Every row gives one point. Examples show where two turns around zero, p and q, send a point. Where does a point land after both, in the order given? Backwards means that the second turn is done in reverse. Each puzzle has new turns, and all numbers are rounded.

Turn p:
| -20 |  -7 | -> | -19 | -10 |
| 30 | 29 | -> | 25 | 33 |
|  -9 | -22 | -> |  -6 | -23 |
Turn q:
| -5 | 48 | -> | 42 | 24 |
| 8 | 0 | -> |  3 | -7 |
|   6 | -21 | -> | -17 | -14 |
| -10 | -27 | -> | -29 |  -2 |
Where do these land?
q, then p: | 23 | 32 | -> | 39 | -2 |
q, then p: |  6 | -7 | -> | -3 | -9 |
p, then q: | -23 | -36 | -> | -43 |   0 |
q, then p backwards: | -6 | 11 | -> | 9 | 9 |

Turn p:
|   8 | -12 |  18 | -> | -7 |  4 | 22 |
| -11 |  -7 |  25 | -> | -23 |  11 |  11 |
|  -5 | -10 |  -6 | -> |  -5 | -12 |  -1 |
|   9 |  28 | -37 | -> |  35 |  -4 | -31 |
Turn q:
| -19 |  -2 |  -2 | -> | -14 | -13 |  -4 |
| 28 |  1 | 24 | -> | 35 |  5 | 10 |
| -20 |  22 | -23 | -> | -35 |   5 |  12 |
|  11 | -21 |   1 | -> |  14 |   4 | -19 |
Where do these land?
q, then p: |   8 | -12 |   8 | -> | 15 | -6 |  5 |
q, then p backwards: |   3 | -14 |  22 | -> |  12 |   0 | -23 |
p, then q: | -1 | 48 | 21 | -> | -19 |  25 |  42 |
p, then q: | -16 | -20 | -26 | -> |  -6 |  -3 | -36 |
p, then q: |   4 |   8 | -12 | -> |  3 | 14 | -4 |
q, then p: |   3 |  -9 | -13 | -> |   6 |  -2 | -15 |

Turn p:
|  34 | -13 |  13 | -> |  35 | -16 |   4 |
| 28 | 16 |  4 | -> |  26 |   3 | -19 |
| -32 | -13 | -33 | -> | -45 | -15 |   1 |
| -30 |  10 |  16 | -> | -16 |  28 |  15 |
Turn q:
|  10 | -18 | -43 | -> | -20 |  -4 | -43 |
| -11 |  30 |  13 | -> | 26 | 17 | 14 |
| 25 | 12 | 28 | -> |  23 | -26 |  19 |
| -24 | -24 |   2 | -> | -30 |  13 |  10 |
Where do these land?
p, then q backwards: |  32 | -20 | -30 | -> | 48 | -6 | -4 |
q, then p: | -23 |   2 |  48 | -> | 30 | 36 | 25 |
p, then q: |  2 | 24 | -5 | -> |  10 |  10 | -20 |
q, then p: | -11 |  -6 | -12 | -> | -13 |   8 |  -8 |

Turn p:
| -12 |  12 |  36 | -44 | -> | -14 |  24 |  39 |  35 |
| 1 | 2 | 1 | 0 | -> |  0 |  2 | -1 |  1 |
| -4 | -8 |  9 | -5 | -> | -1 | -6 | 10 |  7 |
|   8 | -14 | -21 |   3 | -> |  12 |  -8 |   0 | -22 |
|  18 |   7 | -31 |   1 | -> |  15 |  14 | -11 | -28 |
| -26 |  11 |  -8 |  -3 | -> | -28 |   5 |   1 |  -8 |
|  15 | -10 |  13 |  48 | -> |  16 | -30 | -38 |  14 |
Turn q:
|  -7 | -23 | -29 |  22 | -> |   4 | -39 |  19 |   7 |
| -3 | 29 | 29 | 20 | -> | -12 |  35 |  11 |  24 |
|   2 | -13 |  -1 |  32 | -> |  5 | -9 | 31 | 11 |
|   7 |   0 |   4 | -22 | -> |   4 |   7 | -16 | -15 |
|  17 |   1 | -36 | -30 | -> |  24 | -23 | -37 |  -8 |
| -14 |   6 |  12 | -11 | -> | -18 |  10 |  -7 |  -6 |
|  -2 |   0 |  21 | -12 | -> |  -8 |  18 |  -2 | -14 |
Where do these land?
q, then p: |  13 |  14 | -13 |  22 | -> |  15 | -12 | -25 |   7 |
q, then p: |  6 | -4 | -2 | 14 | -> |  8 | -5 | -4 | 12 |
q, then p backwards: | -12 | -11 | -19 | -17 | -> | -11 | -12 | -10 |  23 |
p, then q: | -20 | -22 |  40 |  21 | -> |  -6 | -24 |  48 |  -5 |
p, then q: |  16 |   3 |  -3 | -47 | -> |  3 | 49 | -5 |  7 |
q, then p: | -3 | 19 | -3 |  7 | -> |  -5 |  -6 | -19 |  -4 |

Turn p:
|  6 | 11 | -5 | -5 | 48 |  2 | -> |  1 | 16 | -1 | 41 | 24 | -1 |
| -3 | -4 |  8 | 10 | 10 |  4 | -> |   7 | -10 |  -1 |  11 |   2 |   4 |
| -15 |  14 |  15 | -10 | -14 |   7 | -> |  -3 |   5 |  16 |  -3 | -21 |  15 |
|  -6 |   5 |  -2 |  -1 |  14 | -11 | -> | -12 |   0 |   0 |  14 |   4 |  -2 |
|  11 | -16 |   7 |  -4 | -17 |   3 | -> |  13 |  -6 |   7 | -19 |  -4 | -11 |
|   4 | -23 | -36 |   9 | -12 |   2 | -> |  -4 |  -7 | -19 | -30 |  27 |  -2 |
|   2 |  15 |   0 |   6 | -20 |  -1 | -> |  -2 |   6 | -10 | -11 | -20 |   4 |
|  0 | -2 | 14 | -6 | -9 | -6 | -> |   0 |  -4 |  11 |  -3 | -13 |  -7 |
Turn q:
| -11 |  15 |  -1 |  28 |  20 | -10 | -> | -13 |  -1 | -19 |   0 |  21 | -26 |
| -18 | -15 |  13 |  -9 |  -4 | -10 | -> | -14 | -14 |   1 |  18 |  -5 |  13 |
|   5 | -25 |   4 |  -1 |  -2 | -17 | -> | -15 | -17 |   8 |  -3 | -19 |   0 |
|   6 |  -6 |  -6 |   3 | -12 | -16 | -> | -11 |   5 |   3 |  -2 | -18 |  -5 |
|  -4 |   1 |  -9 | -16 |   7 |   8 | -> |  5 |  2 | -6 | -7 |  5 | 18 |
|  22 |  -9 |   7 | -21 |  -7 |   1 | -> |   5 |  -1 |  26 | -10 | -10 |  14 |
| 25 |  3 |  2 | -8 | -9 | 21 | -> |  26 |   7 |  19 | -10 |  -3 |   2 |
| -19 |  18 | -11 |  27 |  10 |  16 | -> |  12 |   5 | -31 |   7 |  19 | -19 |
| -6 | 17 |  1 | -3 | -2 |  6 | -> |  5 | 13 | -2 |  7 | 11 |  3 |
Where do these land?
p, then q: |  -2 |  -6 |  -1 | -19 |  -7 |   1 | -> | -6 |  0 | 12 |  8 | 11 |  9 |
q, then p: |  12 |  16 |  19 |  13 | -11 |   4 | -> |  -2 |  -7 |  -6 |  21 | -18 | -14 |
q, then p backwards: | -13 | -15 | -17 |  -2 |  -7 |  16 | -> |  5 | 10 |  7 | 26 | -6 | 11 |
q, then p: | 11 | -3 | 43 | 18 | -8 |  4 | -> |   7 | -35 |  -1 |  20 | -15 | -22 |
p, then q: |   6 |  13 | -16 |   1 |   4 | -11 | -> |  -7 |  13 | -19 |   0 |   5 |   0 |
q, then p: |  22 | -11 |   1 |  12 |   6 |   8 | -> |  -1 |  -1 |  14 |  -5 |  -3 | -25 |
p, then q: | -23 |  -2 | -14 |  -6 |  -3 | -21 | -> |  -7 | -12 | -19 |  20 |   7 |  15 |
p, then q: |  -3 |  12 | -12 | -13 |   2 | -11 | -> |  -7 |   9 | -12 |  12 |  13 |   2 |
q, then p backwards: | -11 |  -4 |  -3 |  -4 |  25 |   9 | -> |  -6 | -15 | -15 |  18 |   1 |   7 |

Turn p:
|  -3 |  -4 | -19 | -12 |  -1 | -16 |   1 | -18 | -> |   1 | -29 |  -1 | -10 |   1 |   1 |   3 | -12 |
| -14 |  12 |  -1 |  -9 |  -3 |  11 | -14 |   5 | -> | -15 |   7 |   4 | -18 |  -8 |  -5 |   1 |   9 |
|   1 |  12 |   7 |   0 |  -4 |   4 |  -4 | -11 | -> |  -3 |   4 |   1 |  -8 |   3 |  -8 | -14 |  -3 |
| 18 | -7 | -1 | 20 | 11 |  0 |  0 | 20 | -> |  -1 |  12 | -17 |  24 |   8 |  12 |   6 |   7 |
|   6 | -12 |  -2 |  31 |  -1 | -11 |  14 |  14 | -> |  2 |  0 |  0 | 36 |  1 | 18 | -2 |  2 |
|   0 | -17 |  -6 |  14 |  10 |   0 |  19 |   2 | -> | 14 | -2 |  6 | 14 |  8 | 21 |  6 |  0 |
|  -8 |  18 |  -8 |  -3 |   1 |  -7 |   8 | -16 | -> | -10 |  -9 |  10 | -10 |   7 |   2 |  -9 | -17 |
|   5 |  -4 |  25 | -14 |   7 |  22 | -25 |   9 | -> |   7 |  24 | -10 | -15 |   1 | -22 |   7 |  25 |
|   2 |  17 |  -4 | -17 | -17 |  15 |   0 |  -4 | -> |  -4 |   9 |  -3 | -22 | -17 |  -5 |  -8 | -13 |
|  -1 | -13 |  15 |  -7 |  -5 |   8 | -21 |   0 | -> |   9 |   3 |  -5 |  -7 |  -7 | -17 |   0 |  22 |
|  -5 |  -1 |  -6 |  -3 |   1 | -26 |  21 |  -1 | -> |  -1 | -17 |  13 |  14 |   3 |   1 |   9 | -21 |
Turn q:
| -15 |  -6 |  11 |   5 |   7 |   1 |  -8 |   2 | -> |  -8 |   3 |  -6 |   5 |   9 |   0 | -14 |  10 |
|  -8 |  -2 |  15 |  -6 | -13 |  12 |   6 |   6 | -> | -17 |  12 |  -3 |  -7 |   2 |  13 |   5 |   5 |
|  -1 |  30 |   2 |  -8 |   1 |   3 | -48 |   5 | -> |  -3 | -18 |  17 |   0 | -34 |   3 | -23 |  32 |
|  -9 |  -5 | -23 |   6 |  -4 |   1 |   1 |  -4 | -> |   8 | -15 | -16 | -10 |   2 |   0 |  -2 |  -8 |
|  -8 |  -6 |  10 |  -2 | -10 |  -8 |   4 |  -8 | -> | -13 |   8 |  -9 |   6 |  -3 |   0 |  -2 |  -9 |
|   2 |   0 |   4 | -13 |  -6 |  -3 |  10 |  -3 | -> | -4 | 12 |  0 | -5 | -6 | -2 |  7 | -7 |
|  25 |  -8 | -29 |   4 |  10 |   3 |  11 |  -6 | -> |  22 | -17 |  11 | -10 |  10 | -11 |  13 | -20 |
|  6 | -7 | 10 | 41 |  5 | -6 | 11 |  2 | -> |  7 | -7 | -4 | 33 | 26 | 11 |  6 | -4 |
|  -9 |  -5 |   3 | -11 |  -4 |  -8 |  12 |  17 | -> |  -3 |  15 | -14 |  -4 |   1 |  -7 |  13 |   9 |
|  28 |  -5 |   6 |  -6 |   4 |   7 | -10 |  -1 | -> | -7 | -7 | 29 |  0 |  2 | -8 |  7 | -1 |
| -12 |  15 |  -8 |  -9 |  10 |  -2 |  12 | -10 | -> |  18 |  14 |  -5 |  -8 |  -8 |   3 | -11 |  -7 |
Where do these land?
q, then p: |  13 |  -1 | -16 | -10 |  -3 |  22 |  -1 |  13 | -> |  19 |   8 |   5 |  -5 |  -4 | -12 |  21 | -10 |
p, then q backwards: |  18 |  -8 |  16 |  22 |  -5 | -15 |  13 |  -8 | -> |  -2 |   2 |   5 |  26 |  20 | -18 |  -1 | -13 |
p, then q: |   7 | -21 |  -5 | -10 |  -5 |  13 |  -4 |   0 | -> |   2 |  -6 |   7 | -11 |  -4 |  -3 |  24 |  -4 |
p, then q backwards: | -13 |  -1 |   7 | -11 | -10 | -10 |  -8 | -12 | -> |  11 |  -5 | -11 | -10 |   6 |  -2 | -18 |  -1 |
q, then p: | -12 |   8 | -10 |  -9 | -11 | -14 |   5 |  15 | -> |  -6 |  -5 |  -7 |   3 | -19 |  11 |   4 | -19 |
p, then q backwards: | -14 |   5 |   4 | -13 |  -4 |  19 | -10 |  18 | -> |   1 |   8 |   8 | -29 |  -8 |   2 |   2 |  13 |
p, then q: |  17 |   2 |   5 |  -5 |   1 |  -6 | -15 | -18 | -> |   8 | -12 |  -2 |  -1 |  -4 | -26 |  -4 |  -1 |
p, then q: | -17 |  13 |  11 |  15 |  -1 |  10 |   6 | -16 | -> | -13 |   5 |  15 |   7 |  -6 |   1 | -17 |  20 |
q, then p: |  5 | 13 | 15 |  7 |  9 |  7 | 17 | -8 | -> |  -2 |  21 |  -4 |  -6 |  13 |  -1 | -17 |   0 |
q, then p: |  16 |  -3 | -20 |  21 |  17 | -16 |   3 |  18 | -> |  16 |  -3 | -17 |  31 |  15 |   9 |   9 |  -8 |
p, then q: | -20 |  -9 |  -6 |  -8 |  12 |  -9 |  -7 |  -3 | -> | -8 | 18 | -4 | -3 | 17 | -9 |  8 |  3 |
